Each point is reached from the start by the listed moves, each made 0, 1 or 2 times, or once backwards (-1), plus a little noise. Is the number of moves made odd or even? Then give how often each move was made.
(in the rows, 128 means zero)

Moves:
(1): [167 122 116 131]
(2): [133 145 141 103]
Start: [114 124 137 131]
Points:
[201 144 140  85] -> even (2, 2)
[ 79 148 163 104] -> even (-1, 1)
[193 112 112 135] -> even (2, 0)
[124 157 163  84] -> even (0, 2)

Moves:
(1): [141 139 139 117 133 126 134 129 130 134 137]
(2): [117 146 153 124 107 120 129 120 120 135 120]
(3): [113 128 139 121 128 133 136 127 138 129 124]
(4): [115 134 129 136 133 123 138 118 116 127 125]
(5): [123 136 109 106 148 123 116 120 119 124 118]
(6): [134 141 111 124 115 137 131 110 126 129 131]
(7): [129 131 118 127 127 116 141 136 136 125 128]
(8): [124 134 136 131 134 148 132 149 122 128 120]
(9): [123 132 133 134 132 132 115 124 144 142 119]
(10): [128 122 129 120 129 121 127 119 110 149 127]
(11): [107 143 127 131 124 125 115 137 126 129 149]
Start: [129 131 127 128 125 128 130 134 124 134 117]
Points:
[ 40 219 249 129 119 113 143 127 159 166 110] -> odd (2, 2, 2, 2, 0, -1, 0, 0, 2, -1, 1)
[176 171 147 116 105 118 147  73 114 131 121] -> even (2, 1, -1, 1, 0, 1, -1, -1, 0, -1, -1)
[122 166 193 148 112  78 184 130 140 127 139] -> even (2, 1, 0, 2, -1, -1, 1, -1, 0, -1, 0)
[145 159 166 131 156 157 169 129 110 126 102] -> even (2, 0, 0, 2, 0, 0, -1, 1, 0, -1, -1)

Moves:
(1): [133 128 124 125 127 128 123 134 128 137 128 133 130 121 126 132 126 129
 129 128 129 125 131 123 124 119 130]
(2): [132 142 128 120 127 122 131 131 127 130 130 128 138 133 126 129 130 135
 127 128 124 125 121 129 132 139 130]
(3): [131 123 151 120 127 125 141 129 121 133 126 132 118 124 136 128 126 129
 126 128 128 115 132 131 135 133 129]
(4): [141 128 110 144 125 121 136 115 123 134 120 122 129 135 110 120 121 133
 132 120 123 131 123 133 128 127 132]
(5): [127 123 132 133 141 129 117 118 123 131 130 130 125 128 123 130 126 131
 133 128 131 129 123 127 127 125 131]
(6): [132 115 135 134 122 139 130 129 123 129 127 122 141 135 128 124 110 122
 145 138 125 123 131 126 124 136 133]
(7): [122 116 119 115 133 128 131 118 134 130 119 127 134 126 141 128 126 130
 140 118 137 128 139 127 139 132 121]
(8): [131 119 128 120 136 130 136 138 138 134 126 150 116 129 117 134 128 130
 122 132 133 119 135 128 131 131 126]
(9): [134 135 131 121 128 133 117 120 140 118 124 135 129 122 125 128 127 129
 115 122 113 135 127 125 130 123 131]
(10): [120 126 134 129 124 119 124 136 136 141 131 134 125 122 140 123 123 122
 137 132 130 135 127 135 134 137 125]
(11): [131 115 133 139 130 120 128 128 128 126 135 115 142 122 138 135 128 126
 134 123 120 130 137 135 120 132 122]
(12): [123 129 122 134 133 124 126 126 126 124 124 137 127 119 130 132 124 132
 130 130 125 123 129 122 128 132 131]
(13): [124 132 138 130 120 120 124 128 135 132 120 127 133 134 120 128 131 125
 126 127 134 126 132 119 126 134 135]
(14): [137 131 124 126 115 118 126 130 131 125 120 137 122 146 133 134 119 126
 140 130 132 136 133 125 136 130 129]
(15): [130 122 124 131 122 129 126 137 127 123 126 128 131 133 129 127 126 130
 126 124 130 123 124 133 132 129 132]
(16): [129 128 127 127 127 131 132 125 133 137 125 119 121 122 127 145 123 127
 136 134 125 122 125 128 137 132 129]
(17): [125 122 131 129 123 135 132 121 121 122 135 137 128 123 130 132 141 122
 134 130 130 115 126 129 132 129 118]
(18): [124 126 131 125 121 130 127 135 126 134 124 124 131 132 120 131 133 138
 128 129 124 131 122 124 131 134 116]
(19): [126 140 121 138 122 116 117 134 139 121 127 117 132 130 116 120 117 141
 135 129 129 120 134 129 128 118 133]
(20): [136 126 125 128 135 123 124 127 131 130 130 125 124 124 128 125 132 129
 130 137 124 128 130 119 130 136 129]
(21): [126 129 133 129 119 132 131 124 127 132 139 124 129 128 132 130 125 137
 123 133 132 131 125 128 127 130 127]
(22): [136 129 129 146 141 134 127 126 118 123 130 126 138 121 131 124 128 129
 129 132 134 130 131 126 134 128 118]
(23): [129 138 124 131 128 133 118 128 134 133 126 132 124 137 128 131 133 133
 119 126 119 124 132 123 129 124 125]
(24): [139 125 121 128 124 123 126 119 128 126 115 130 129 126 132 131 136 135
 140 144 134 130 133 135 116 137 134]
Start: [132 133 134 124 130 155 138 117 134 124 120 119 112 137 131 128 131 109
 133 125 126 141 137 130 129 126 145]
Points:
[161 123  75 156 121 138 171  67 160 174  62  82 109 161 100 162 141 169
 160 149 141 105 170  88 164 195 134] -> odd (-1, 0, 0, 2, -1, 0, 2, 1, -1, -1, 0, 1, 2, 0, 0, 2, 0, 1, 0, 2, 2, 1, 2, 1)
[158 147  55 160 143 115  36 119 169 145  85 146 112 129 136 133 143 158
 207 153 141 143 162 136 147 112 120] -> odd (2, 0, -1, 0, 2, -1, 1, 0, 0, 2, 0, 0, -1, 1, 1, 0, 1, 1, 2, 1, -1, 1, 2, 2)
[172 153 146  85 119 148 144  74 140 114 133 145  80 155 124 141 127 126
  69  85  93 151 112 116 158 118 173] -> odd (0, 1, 1, 1, 1, -1, 0, 0, 2, -1, 0, 0, 0, 1, 1, 0, 0, -1, -1, 1, 2, -1, 0, -1)
[143 115 159 119 122 169 121  87 112 131 129 174 110  79 173 133 158 109
 100  86  51  99 131 138 129 120 134] -> even (2, 0, 2, 1, 0, 0, 0, -1, 2, 1, 1, 2, -1, -1, 1, -1, 2, 0, -1, 0, 0, -1, 2, 0)
[132 137 145  77  80 106 154 110 180 126  38 133 125 144 151 142  35 125
 240 139 140  71 167 137 186 183 217] -> even (0, 2, 2, 0, 0, 2, 2, 0, 1, 1, -1, 2, 1, 1, 1, 2, 0, -1, 2, -1, -1, -1, -1, 1)
[154 129 112  61 107  97 143 143 214 147  87  97 145 128 102 200 174 148
 161 153 140 112 181 125 116 180 151] -> odd (1, 2, -1, -1, -1, -1, 1, 2, 0, -1, 2, -1, 2, 0, 0, 2, 0, 1, 1, 1, 0, -1, -1, 2)
[186 138 103 176  82 105  54 109 172 154 109  32 147 171 114 158  60 153
 223 177 134 158 154 106 118 127 195] -> odd (2, 0, -1, 0, 2, 1, 0, -1, 0, 0, 1, -1, 1, 2, 1, 2, -1, 0, 2, 2, 2, 0, 0, 1)
[166 151 125 152  74  89  99 109 180 160  51 141  88 145 106 152  86 164
 176 103 107 112 145 126 224 138 134] -> odd (1, 0, 2, 2, 1, -1, 1, 0, 2, 2, 0, 1, 1, 2, 2, 2, 1, 2, 2, 0, 0, 1, 1, 0)
[138  32 147 157 136 168 129 117 168 158 112 143 169 111 202 190  78  84
 249 167 183 121 200 147 157 181 119] -> even (1, 0, -1, -1, 1, 2, 2, 2, 0, 2, 2, 0, 1, 1, 1, 2, 1, -1, 0, -1, 1, 2, 0, 1)

Moves:
(1): [140 128 126 125 130 131 141 125 125 114 133 123 112 115 135 118 137 124
 112 134 114 143 133 120 136]
(2): [115 135 138 132 119 140 123 143 132 127 136 118 129 128 110 121 124 135
 123 125 129 142 129 127 132]
(3): [132 140 141 119 131 121 120 128 120 134 124  99 141 124 125 119 131 116
 128 125 117 144 121 112 124]
(4): [111 143 138 133 130 113 128 141 132 130 126 133 136 116 126 133 123 125
 125 127 129 128 121 134 107]
(5): [124 117 132 118 161 139 125 142 131 114 127 137 126 135 120 129 111 144
 108 147 131 124 104 128 142]
(6): [122 132 141 126 111 123 135 132 123 131 128 135 126 136 131 135 134 121
 118 136 121 140 110 124 125]
(7): [115 127 128 110 130 119 139 114 133 118 110 133 127 137 136 146 137 134
 127 136 121 127 115 125 122]
(8): [137 118 120 135 125 132 139 138 113 139 125 137 128 132 116 141 127 130
 134 131 114 127 133 120 132]
(9): [116 111 141 134 121 109 124 132 135 141 127  97 130 132 134 132 146 136
 139 141 121 108 156 118 131]
(10): [122 132 129 131 134 121 139 126 139 132 136 129 127 127 117 115 140 124
 127 137 126 126 121 132 119]
(11): [147 119 134 134 121 129 144 119 126 117 109 123 134 132 125 109 110 108
 122 121 131 129 143 117 120]
(12): [147 137 107 114 137 134 128 142 150 105 135 136 134 129 130 125 138 110
 119 144 133 120 115 135 129]
(13): [131 121 134 107 138 130 125 131 130 131 137 134 134 115 119 129 110 124
 130 137 136 119 132 110 122]
(14): [129 129 132 133 131 144 112 118 134 132 121 121 121 121 125 121 132 129
 128 143 121 101 126 133 117]
(15): [149 122 131 141 135 142 114 135 134 125 115 109 144 139 130 127 112 137
 131 131 144 139 126 141 114]
(16): [140 112 130 136 129 129 137 111 126 116 137 136 128 121 108 141 122 129
 139 127 138 134 112 117 131]
(17): [127 130 130 130 145 128 127 133 116 116 145 121 134 123 128 126 120 132
 127 118 137 123 127 131 120]
(18): [145 122 132 108 109 120 120 123 138 124 129 142 125 134 130 115 132 134
 132 123 122 133 136 120 139]
(19): [127 130 120 138 128 125 137 137 132 132 123 118 128 120 126 131 130 134
 140 129 139 127 116 131 128]
(20): [125 118 122 127 135 140 132 133 132 126 127 126 135 123 133 130 135 118
 151 147 118 135 127 126 123]
(21): [102 120 108 124 128 108 119 112 105  97 117 123 110 121 116 108 112 135
 120 140 136 124 151 112 133]
(22): [123 149 134 113 127 122 113 138 115 124 125 122 109 108 108 105 144 104
 136 132 124 128 135 151 129]
(23): [134 132 121 142 128 132 135 138 120 136 131 139 141 122 120 118 146 136
 123 125 136 135 140 132 143]
(24): [111 161 139 139 112 113 144 131 120 123 141 133 116 134 127 136 104 128
 134 138 129 126 128 133 130]
Start: [117 122 129 142 111 121 132 128 144 124 127 125 103 146 113 129 116 120
 124 121 119 136 137  99 142]
Points:
[ 12 221 117 154 127  63 108 173  27  59 146 135  81 122  23  40  90 134
 173 165 145 219 146 159 183] -> even (-1, 0, 1, 0, 1, 0, 0, 0, -1, 1, -1, -1, -1, -1, 1, 0, 1, 1, 0, 2, 2, 2, 2, 2)
[100  74 178  94  78 141 114 149 104 132  72 158 103 212  38 130  54 190
 128 225  78 170 109  20 196] -> even (-1, 1, 1, -1, 2, 2, 1, 2, 0, 0, 0, -1, 1, 1, 1, 0, -1, 2, 0, 1, 1, 0, 1, 1)
[247  59 163  75  93 181  96 145 220 138 150  50 174 153 201 154 172 108
 131 165 101 204 115  30 128] -> odd (2, 0, 1, -1, -1, 2, 0, -1, 1, -1, -1, 1, 2, 0, 2, 0, 0, 1, 0, 1, -1, -1, 0, -1)
[ 11 249 210 171  24  48 205 221  94 150  78  77 118 123  15 101 199  44
 179 213  23 224 145 107 114] -> even (0, 2, 2, 2, 0, 1, 2, 2, 1, 1, 1, 0, -1, 0, 0, 0, -1, 0, 0, 2, 0, 2, 2, 2)
[157  19 200 215  89 128 150 124 164 178 123  19 132 190  54  98 102 180
 142 167 101 135 157  14 150] -> odd (0, 1, 1, -1, 1, 1, -1, 1, 2, 2, 1, -1, 0, 1, 1, 1, 0, 1, 1, 0, 0, -1, 0, 0)
[200 141 135  55 217 186 193 227 191  77 113 167 234 158  14 101  74  78
  65 154 144 189  55  50 155] -> odd (-1, 2, 2, 0, 2, -1, 2, 1, -1, 1, 2, 2, 2, -1, 0, 0, 0, 0, 0, 0, -1, 0, 2, 0)
[214 133 112 179 108 170 150 123 205 116 194 121 157 187 108  85  94  91
 143  44 145 140 116 127 105] -> even (-1, 1, 0, -1, -1, -1, -1, 0, -1, 2, 1, 1, -1, 0, 0, 0, 2, 1, 0, 0, -1, -1, -1, 0)
[167 164  98 225  85 155 219 169 159 134 165 233 131  95  54 205 123  88
 195 142 130 133  60 135 100] -> even (0, 0, -1, 2, -1, 0, 0, 2, -1, 0, 0, 1, 0, 1, 0, 2, 0, 0, 1, 1, -1, 0, 1, 1)
